Each row is a point. To make a cloud, some directions were put in groups of two or more. Within a group, all points are equally far from the middle, so they leave a hole (a ring in 2 directions, a hollow ball in 3). The other directions are filled evenly. Then the cloud was stretched, turned, moved and blurred a little. Count the holes, and give their numbers of directions, smallest first.

Cloud, 21 rows:
0: -0.15 -0.98 -0.46
1: -0.43  0.28  0.07
2: -0.14 -0.57 -0.14
3: -0.35 -0.47  0.14
4:  0.01 -0.34  0.18
5: -0.06 -0.10  0.14
6: -0.30 -0.03 -0.22
7:  0.25  0.61 -0.07
8: -0.21 -0.54 -0.42
9:  0.09 -0.36 -0.23
10:  0.14  0.16 -0.07
11:  0.37  0.43  0.56
12:  0.34 -0.04  0.45
13:  0.13  0.42 -0.08
14:  0.39 -0.28 -0.25
15: -0.21  0.45  0.19
16: -0.05 -0.02  0.26
17:  0.06  0.61  0.10
18: -0.28  0.15 -0.08
19:  0.33  0.17  0.45
20: -0.46 -0.19 -0.68
Holes: 0

Cloud, 29 rows:
0:  0.07 -0.51 -0.02  0.02
1:  0.11 -0.60  0.09 -0.41
2:  0.51 -0.01  0.26 -0.59
3: -0.27 -0.57 -0.02 -0.30
4:  0.30 -0.45  0.05 -0.64
5: -0.18 -0.07 -0.59 -0.37
6:  0.20 -0.55  0.15 -0.31
7:  0.30 -0.03  0.55 -0.17
8: -0.24  0.10 -0.26 -0.31
9:  0.16  0.21  0.29 -0.36
10: -0.27 -0.11  0.13 -0.26
11:  0.33  0.01 -0.28  0.18
12: -0.20  0.02 -0.72 -0.17
13: -0.20 -0.06  0.40  0.11
14:  0.46 -0.05 -0.27 -0.65
15:  0.35  0.10 -0.54 -0.10
16:  0.40 -0.23  0.43 -0.24
17: -0.18  0.01 -0.75 -0.13
18: -0.24 -0.52 -0.15  0.15
19:  0.34  0.43  0.03 -0.35
20: -0.33  0.23 -0.15  0.61
21: -0.06  0.12  0.37  0.40
22:  0.08 -0.16 -0.60 -0.50
23:  0.42  0.49 -0.22  0.16
24:  0.42 -0.33  0.23 -0.59
25:  0.24  0.13  0.33  0.34
26: -0.05  0.26  0.01 -0.30
27: -0.29  0.15 -0.70  0.11
28: -0.13 -0.18 -0.58  0.25
Holes: 2 (2, 2)

Cloud, 51 rows:
0:  0.24 -0.16 -0.57 -0.43 -0.16  0.43
1:  0.72  0.06 -0.05  0.70 -0.18 -0.23
2:  0.46  0.28  0.19 -0.29  0.24 -0.27
3:  0.55 -0.15 -0.13  0.29 -0.73 -0.02
4:  0.37 -0.25 -0.31  0.24  0.24  0.02
5:  0.08 -0.06  0.36  0.02  0.65  0.38
6:  0.42 -0.38  0.34  0.21  0.02  0.21
7: -0.25  0.03  0.21 -0.09 -0.22  0.01
8: -0.49  0.41 -0.05  0.41 -0.44 -0.43
9: -0.15  0.09  0.62  0.12  0.40 -0.16
10: -0.10  0.48 -0.33 -0.01 -0.58 -0.60
11:  0.24  0.13 -0.29 -0.02 -0.17  0.29
12: -0.60  0.23  0.71  0.07  0.25  0.07
13:  0.03  0.32  0.23 -0.22 -0.36  0.24
14: -0.35  0.37  0.15  0.05 -0.14 -0.44
15:  0.14 -0.18  0.13 -0.18 -0.13 -0.01
16:  0.43  0.30  0.31  0.00 -0.34  0.39
17:  0.11  0.17 -0.01  0.33 -0.18  0.07
18:  0.21  0.35  0.11 -0.25 -0.34 -0.35
19:  0.25  0.03 -0.45 -0.17 -0.16 -0.39
20: -0.31 -0.17 -0.30 -0.13  0.47  0.00
21: -0.41 -0.28  0.14  0.15  0.15 -0.15
22:  0.51  0.46 -0.31 -0.06 -0.12 -0.16
23: -0.03  0.53  0.74  0.18 -0.13 -0.22
24:  0.53 -0.23  0.44  0.20  0.11  0.05
25: -0.28  0.86  0.17 -0.35  0.00 -0.28
26:  0.17  0.31 -0.42  0.44 -0.08 -0.38
27: -0.03  0.54  0.58  0.26  0.29 -0.43
28: -0.17 -0.05 -0.04 -0.02 -0.03 -0.52
29:  0.09  0.14  0.52  0.04  0.34  0.19
30: -0.23  0.64 -0.10 -0.64  0.12 -0.28
31:  0.10 -0.02 -0.52  0.15  0.42  0.04
32: -0.38  0.18  0.33  0.46 -0.63 -0.53
33: -0.48  0.71  0.54 -0.22 -0.27 -0.18
34:  0.37  0.19 -0.60  0.23 -0.18 -0.23
35:  0.43 -0.30  0.34 -0.41  0.28  0.48
36:  0.12  0.01 -0.19 -0.50  0.65  0.03
37:  0.08  0.43  0.47  0.06  0.70 -0.53
38: -0.67 -0.09 -0.03 -0.32 -0.23 -0.06
39: -0.12  0.31  0.41  0.09 -0.01 -0.59
40: -0.17  0.08  0.14 -0.43  0.16  0.39
41:  0.37  0.49  0.32 -0.49  0.21 -0.17
42:  0.13  0.34  0.35  0.27  0.54 -0.53
43: -0.46 -0.15  0.36  0.28  0.06  0.04
44:  0.35 -0.19 -0.32  0.06 -0.25  0.10
45:  0.19 -0.27 -0.15  0.73 -0.53  0.25
46: -0.16 -0.03  0.58  0.09  0.21  0.27
47: -0.30  0.19 -0.12 -0.04 -0.55  0.47
48:  0.03 -0.56  0.62  0.12  0.15  0.31
49:  0.25 -0.09 -0.92 -0.27 -0.10  0.17
50: -0.17  0.10 -0.15 -0.37 -0.39  0.54
Holes: 0
